Every row gives one point. A path goes straight from each point to the next, and from the last back to the first. The post is the endless flat space through its rows: a point in 2 columns, a line in 3, a plane in 4, and so on, so that a path can go around it. How many times does the path go around the post? Going back the other way cancels.

Post:
[[ 0.05 -0.03]]
Path, 29 rows:
[[ 0.31 -0.04]
 [ 0.03 -0.34]
 [-0.67 -0.31]
 [-0.69  0.19]
 [ 0.53  0.50]
 [ 0.22  0.11]
 [ 0.87  0.07]
 [ 0.11 -0.18]
 [-0.40 -0.32]
 [-0.88 -0.09]
 [-0.08  0.18]
 [ 0.46  0.17]
 [ 0.62 -0.31]
 [-0.01 -0.54]
 [-0.39 -0.18]
 [-0.13  0.21]
 [ 0.47  0.48]
 [ 0.83 -0.02]
 [ 0.08 -0.31]
 [-0.51 -0.58]
 [-0.41 -0.03]
 [ 0.14  0.56]
 [ 0.92  0.26]
 [ 0.87  0.00]
 [-0.03 -0.41]
 [-0.02 -0.27]
 [-0.29 -0.03]
 [-0.14  0.14]
 [ 0.71  0.48]]
Times around: 5

Post (5 x 6):
[[ 0.06 -1.05  0.07  0.40  0.39  0.04]
 [ 0.24 -0.49 -0.57 -0.04  0.04 -0.35]
 [-0.48  0.35 -0.33  0.09 -0.10 -0.09]
 [-0.31  0.61  0.71  0.11 -0.37 -0.03]
 [ 0.02  0.37  0.07 -0.27  0.65 -0.15]]
Path:
[[-0.10  0.20  0.08  0.50 -0.07  0.15]
 [ 0.25  0.24  0.18 -0.45 -0.33  0.07]
 [ 0.00 -0.60  0.12 -0.37  0.23 -0.19]
 [-0.18 -0.32 -0.44  0.08 -0.82 -0.66]
 [ 0.60  0.32  0.20 -0.47  1.07 -0.44]
 [ 0.27  0.16 -0.24  0.47 -0.43  0.13]
 [ 0.44 -0.07  0.08 -0.36 -0.39 -0.13]
 [ 0.95  0.19 -0.49 -0.15  0.32 -0.04]
 [ 0.21 -0.16 -0.36  0.27  0.95 -0.64]
 [-1.08 -0.60  0.55  0.45 -0.14 -0.21]
 [-0.50 -0.15  0.01 -0.29  0.12 -0.07]
 [-0.69 -0.19 -0.81  0.22 -0.14  0.48]
 [ 0.00  0.29  0.23  0.71  0.36  0.16]
 [ 0.18 -0.72  0.10  0.66  0.17 -0.62]
 [ 0.01  0.16  0.05  0.43 -0.07 -0.16]
 [-0.47 -0.48  0.12  0.73  0.16  0.58]
 [-0.91  0.30  0.16  0.81 -0.35  0.39]
 [ 0.02  0.40 -0.56  0.19 -0.18 -0.79]
 [-0.21 -0.09  0.13  0.07 -0.32 -0.56]
 [-0.15 -0.33  0.49 -0.22 -0.36  0.00]
 [ 0.38  0.21  0.00 -0.11 -0.54  0.20]
 [-0.96  0.60  0.26  0.03  0.41  0.44]
 [-0.23 -0.97 -0.10 -0.08  0.37 -0.02]
 [-0.69  0.11 -0.10  0.11  0.57  0.00]
 [ 0.13  0.08 -0.52  0.34  0.05 -0.70]]
Times around: 0

Post (11 x 12):
[[-0.17  0.01 -0.02  0.58  0.35 -0.61 -0.41 -0.19 -0.13  0.27  0.03 -0.70]
 [ 0.09  0.15  0.45  0.43  0.30 -0.11 -0.26 -0.23  0.03  0.53  1.06 -1.01]
 [ 0.24  0.29  0.24  0.30  0.25  0.08  0.60  0.48  0.18 -0.21  0.04  0.05]
 [-0.73  0.11  0.72  0.15 -0.20 -1.05 -0.08 -0.31  0.07  0.05 -0.14 -0.28]
 [-0.12 -0.30  0.11  0.38 -0.36 -0.27 -0.20 -0.52 -0.31 -0.31 -0.03 -0.28]
 [-0.30 -0.31 -0.23 -0.08  0.33  0.48  0.12  0.22 -0.37  0.20 -0.15  0.90]
 [-0.33  0.17 -0.53  0.45  0.03  0.07  0.08  0.17 -0.64  0.08  0.34  0.78]
 [-0.32  0.61  0.53 -0.04 -0.19  0.15 -0.81 -0.15  0.10 -0.58 -0.05 -0.38]
 [ 0.19 -0.06  0.13  0.51 -0.21 -0.07 -0.04  0.16 -0.36  0.76  0.01 -0.04]
 [-0.23 -0.22  0.09  0.57  0.19  0.09 -0.48  0.17 -0.03 -0.06  0.28  1.02]
 [ 0.07  0.38 -0.03  0.56 -0.12  0.62  0.14 -0.13  0.47  0.47  0.02  0.13]]
Path (23 x 12):
[[ 0.15  0.58  0.17  1.18 -0.13 -0.12  0.03 -0.10  0.24  0.15 -0.79  0.32]
 [-0.85  0.35 -0.13  0.61 -0.15  0.35  0.41 -0.44 -0.53  0.55  1.10 -0.44]
 [-0.58  0.08  0.63  0.38 -0.28 -0.42 -0.03  0.27  0.40  0.50  0.53  0.49]
 [ 0.09 -0.01  0.21  0.54 -0.46 -0.25  0.42  0.01  0.45  0.98  0.33  0.25]
 [-0.20  0.19  0.11  0.07  0.58 -0.36 -0.61  0.08  0.17  0.45 -1.24 -0.24]
 [ 0.05  0.44 -0.12  0.36  0.53 -0.24  0.57 -0.15 -0.64  0.05 -0.24 -0.27]
 [ 0.08 -0.04  0.04  0.90 -0.06  0.09 -0.39 -0.16 -0.17 -0.08 -0.10 -0.43]
 [-0.19  0.04  0.01  0.15  0.00  0.76  0.54  0.12  0.34  0.08  0.47  0.82]
 [-0.29 -0.61  0.03  0.36  0.32 -0.18 -0.18 -0.29  0.39 -0.04  0.56  0.37]
 [ 0.13 -0.03 -0.16 -0.32  1.00 -0.29 -0.39 -0.06 -0.20 -0.10  0.07 -0.30]
 [-0.31  0.08 -0.48  1.06  0.00 -0.06 -0.75 -0.76 -0.50  0.86 -0.04  0.20]
 [-0.40 -0.31  0.53  0.63  0.19 -0.63  0.30 -0.08  0.24  0.01  0.05 -0.37]
 [-0.71 -0.56 -0.16 -0.18  0.62  0.43 -0.69 -0.04 -0.21  0.20  0.63  0.05]
 [-0.62 -0.28  0.22  0.28 -0.01  0.65 -0.28 -0.53 -0.65 -0.50  1.24 -0.38]
 [-0.12  0.32  0.16  0.70  0.14  0.13  0.08 -0.13 -0.25  0.44  0.33 -0.35]
 [-0.36 -0.18 -0.23  0.29 -0.25 -0.21 -0.29 -0.06 -0.26 -0.01  0.03 -0.77]
 [ 0.03  0.00  0.36  0.44  0.50  0.18 -0.51  0.15  0.64  0.26  0.46 -0.02]
 [ 0.15 -0.13 -0.47  0.43  0.29 -0.19  0.08 -0.19 -0.20  0.61 -0.16  0.25]
 [-0.19  0.49  0.28  0.29  0.45 -0.20 -0.13  0.61 -0.27  0.80 -0.13  0.28]
 [-0.69  0.40  0.52  0.17 -0.33 -0.69 -0.09  0.01 -0.58 -0.22 -0.05 -0.17]
 [-0.52  0.54  0.13  0.91 -0.33 -0.31 -0.20  0.54  0.03  0.13  0.19  0.74]
 [-0.77  0.35 -0.43 -0.33  0.33  0.40 -0.22 -0.12 -0.19  0.39  0.68  0.10]
 [ 0.53  0.17  0.98  0.01  0.32  0.04 -0.15  0.42  0.73  0.07  1.03  0.76]]
Times around: 4

Post (17 x 18):
[[-0.59  0.13  0.42 -1.22 -0.26  0.11  0.24  0.39 -0.26  0.18 -0.15 -0.40
   0.01  0.14  0.55 -0.18  0.36 -0.13]
 [-0.07 -0.25  0.33  0.40  0.30 -0.10  0.03  0.16 -0.33  0.08  0.66 -0.35
   0.36 -0.22 -0.17 -0.18  0.52 -0.59]
 [-0.51 -0.29  0.17 -0.06 -0.02 -0.19 -0.03 -0.32 -0.25 -0.01 -0.01  0.16
   0.79 -0.34 -0.47  0.20  0.35 -0.16]
 [ 0.57  0.27 -0.26  0.10  0.06  0.00  0.48 -0.41 -0.18  0.51  0.17  0.12
   0.01  0.42  0.22  0.32 -0.30  0.25]
 [ 0.08 -0.18  0.33  0.31 -0.12 -0.19  0.31 -0.07 -0.17  0.06 -0.22 -0.15
  -0.29  0.32  0.48 -0.20 -0.17  0.52]
 [-0.03  0.42  0.28 -0.91 -0.67  0.30  0.01  0.31  0.17 -0.20  0.10 -0.75
   0.33  0.17  0.09 -0.04  0.40 -0.10]
 [-0.34 -0.59 -0.19  0.66  0.16 -0.85  0.01 -0.24  0.15 -0.09  0.54  0.24
   0.42 -0.37 -0.33  0.25  1.05 -0.22]
 [ 0.42 -0.23  0.11 -0.02  0.42  0.43  0.50 -0.23  0.42  0.44 -0.53 -0.18
  -0.08  0.56  0.26 -0.11  0.03 -0.14]
 [ 0.36  0.13  0.05 -0.73  0.41  0.54 -0.02 -0.03  0.16  0.00 -0.04 -0.22
  -0.45  0.43  0.14 -0.08 -0.52  0.73]
 [-0.47 -0.10  0.23 -0.91 -0.80  0.42  0.06  0.18  0.14  0.08  0.36 -0.53
   0.04  0.26  0.73 -0.22 -0.28 -0.21]
 [ 0.50  0.42  0.15 -0.16  0.44  0.79  0.00 -0.57  0.12 -0.09 -0.16  0.52
  -0.36  0.50  0.41  0.28 -0.03  0.48]
 [-0.27 -0.10  0.42  0.48 -0.15 -0.47  0.19  0.24  0.14  0.30  0.26  0.23
   0.26 -0.58 -0.35  0.33  0.20 -0.10]
 [ 0.33 -0.67  0.18  0.17 -0.04 -0.15 -0.30 -0.17 -0.30  0.31  0.08 -0.30
   0.01 -0.80 -0.16  0.37  0.46 -0.40]
 [ 0.53  0.41  0.08  0.20 -0.01 -0.23 -0.14 -0.46 -0.10  0.35 -0.19  0.66
  -0.38  0.39  0.21 -0.63 -0.28  0.34]
 [-0.49  0.57 -0.13 -0.94  0.03  0.46 -0.61  0.21  0.10  0.12 -0.11 -0.60
   0.19  0.19  0.61  0.03 -0.10  0.14]
 [-0.38 -0.23 -0.21  0.61 -0.16 -0.22  0.39 -0.21 -0.16  0.38  0.49  0.47
   0.62 -0.70 -0.05 -0.43  0.60  0.17]
 [ 0.55 -0.02  0.47  0.25  0.15  0.01  0.18 -0.47  0.09  0.65  0.03  0.09
   0.38  0.22  0.31 -0.04 -0.07  0.54]]
Path:
[[ 0.29  0.63  0.05 -0.22  1.29  0.84  0.17 -0.19 -0.20  0.59  0.39  0.03
   0.23 -0.37  0.01 -0.42 -0.10  0.29]
 [-1.01  0.20 -0.30 -0.52 -0.28  0.55  0.28  0.68  0.38  0.05  0.69  0.21
  -0.02 -0.37  1.05 -0.96 -0.14 -0.20]
 [ 0.79  0.48  0.21 -1.01  0.71  0.87 -0.21  0.21 -0.66 -0.39 -0.31 -0.42
  -0.40  0.41 -0.24  0.45  0.27  0.19]
 [ 0.33 -0.53  0.78  0.05  0.37  0.93  0.80  0.01 -0.11  0.45  0.57 -0.38
   0.61  0.46  0.62 -0.04 -0.06 -0.15]
 [ 0.00  0.23 -0.34 -0.38 -0.55 -0.12 -0.07 -0.28 -0.38 -0.16  0.27  1.01
  -0.05 -0.26  0.23 -0.17  0.40  0.57]
 [-0.58 -0.51 -0.02 -0.74  0.64 -0.14 -0.42  0.29  0.18 -0.41 -0.66 -0.38
   0.13  0.39 -0.32  0.59  0.28  0.06]
 [-0.68  0.29 -0.77 -0.43 -0.13  0.85 -0.24 -0.34  0.54 -0.26  0.62 -0.33
   0.59 -0.02  0.09  0.40  0.92  0.36]
 [ 0.39 -0.54 -0.05  0.86  0.57  0.22  0.43 -0.47 -0.26  0.90  0.08 -0.48
   0.01 -0.41  0.27 -0.23  0.05  0.13]
 [-0.41 -0.14  0.10  0.03 -1.08 -0.06  0.19 -0.29  0.10  0.28 -0.09  0.81
   0.08  0.18  0.08  0.00 -0.41  0.13]
 [-0.17 -0.35  0.34 -0.33  0.34  0.12 -0.13  0.05 -0.30  0.18 -0.37  0.03
   0.38  0.41  0.35 -0.17  0.13 -0.02]
 [ 0.24 -0.46  0.95 -0.12 -0.10  0.01 -0.51 -0.30  0.48  0.52 -0.16  0.19
   0.10  0.39  0.12 -0.30  0.61 -0.09]
 [-0.64 -0.07 -0.26  0.09 -0.87 -0.70  0.10 -0.80 -0.62  0.76  0.35 -0.25
   1.28 -0.81 -0.18 -0.59  0.20  0.61]
 [-0.23 -0.25  0.19 -0.43 -0.43  0.55  0.44 -0.81 -0.07  0.12 -0.82  0.72
   0.09 -0.24 -0.67  0.24 -0.08  0.28]
 [-1.14  0.24 -0.17 -0.32  0.04 -0.13 -0.02  0.54 -0.17 -0.10  0.52  0.26
   0.11  0.24 -0.62  0.02 -0.16  0.41]
 [-0.35 -0.62 -0.61 -0.16 -0.07 -0.14  0.38  0.21  0.00  0.15 -0.13 -0.69
  -0.22  0.64  0.57  0.23 -0.56 -0.37]
 [-0.30  0.20 -0.10 -0.29 -0.48 -0.13  1.23 -0.31  0.26 -0.26  0.46  0.08
   0.78 -0.08 -0.05  0.18  0.06  0.49]
 [ 0.04  0.11  0.57  0.19 -0.35  0.44  0.86 -0.20  0.40  0.10  0.65 -0.33
   0.58  0.26  0.26 -0.28  0.21  0.37]
 [ 0.58 -0.10  0.22  0.08  0.10  0.74 -0.15 -0.06 -0.18  0.05 -0.11 -0.85
   0.20  0.13 -0.11  0.45  0.30  0.24]
 [ 0.33 -0.39  0.37  0.26 -0.25 -0.10 -0.37 -0.24  0.45  0.42  0.07 -0.13
   0.56 -0.02 -0.05  1.06  0.46  0.44]
 [-0.39  0.15 -0.45  0.41 -1.19 -0.47  0.48 -0.08  0.34  0.43  0.88 -0.38
   0.56  0.05 -0.03 -0.94  0.62 -0.24]
 [ 0.04 -0.22 -0.78 -0.15 -0.14 -0.23 -0.22 -0.42  0.00 -0.61  0.22 -0.51
   0.10 -0.25 -0.10  0.21  0.45  0.19]
 [-0.17  0.03 -0.25 -0.45  0.06  0.35 -0.35 -0.15  1.06 -0.15  0.01  0.00
   0.32  0.21  0.38 -0.31  0.30 -0.09]
 [-1.16  0.67  0.41 -0.33 -0.06  0.47 -0.51 -0.25 -0.60 -0.15  0.47  0.22
   1.00 -0.25  0.31 -0.73 -0.36  0.41]
 [ 0.47 -0.15  0.26  0.19 -0.09  0.47 -0.34 -0.50  0.26  0.38 -0.30 -0.18
  -0.08 -0.18  0.00  0.27  0.13  0.43]
 [ 0.44  0.14 -0.57 -0.23 -0.75  0.16 -0.28 -0.51 -0.09  0.16  0.31 -0.33
  -0.11 -0.28  0.69  0.54  1.27 -0.24]]
Times around: 0
